Rows are points. Any point is a mix of the corners, with weights that add up to 1. It lies inside the corners' shape when no weight is negative. Is each point inside? If not, which corners have a negative weight?

Corners:
(1): [-0.92 -0.52]
(2): [ 0.71 -0.24]
(3): [0.19 0.06]
Points:
[-0.07 -0.35] => inside
[ 1.21 -0.03] => outside (1)
[0.21 0.00] => inside
[-0.20 -0.19] => inside
[ 0.14 -0.24] => inside
[ 0.14 -0.24] => inside
[ 0.22 -0.01] => inside
[ 0.26 -0.05] => inside

Corners:
(1): [ 0.30  1.22  0.33 -0.27  0.19  0.07  0.15  0.29]
(2): [ 0.69 -0.21 -0.22 -0.17  0.01 -0.05  0.25 -0.10]
(3): [-0.01 -0.04 -0.72  0.24  0.44  0.12  0.24  0.68]
(4): [ 1.73  0.13  0.28  1.53 -0.23  0.64 -0.54  0.18]
(5): [-0.39 -0.18  0.24 -0.34  0.51  0.20  0.18  0.12]
(6): [ 0.07 -0.36  0.55  0.08  0.51 -0.45  0.39  0.34]
(7): [ 0.03 -0.22 -0.77 -0.34 -0.22  0.05 -0.21  0.66]
(8): [-0.02  0.20  0.31 -0.09  0.09 -0.48 -0.05 -0.56]
(9): [-0.15 -0.23 -0.32 -0.10 -0.52 -0.08  0.39 -0.07]
Points:
[ 0.66  0.59 -0.02  0.21  0.16 -0.17 -0.16  0.26] => outside (5, 9)
[ 0.15  0.27 -0.03  0.34  0.18 -0.09  0.13  0.13] => outside (2, 5, 7)
[ 0.58 -0.61 -0.35  0.36 -0.36 -0.18  0.15  0.01] => outside (1, 5)
[-0.17  0.00 -0.16 -0.51  0.11 -0.20  0.37  0.11] => outside (4)
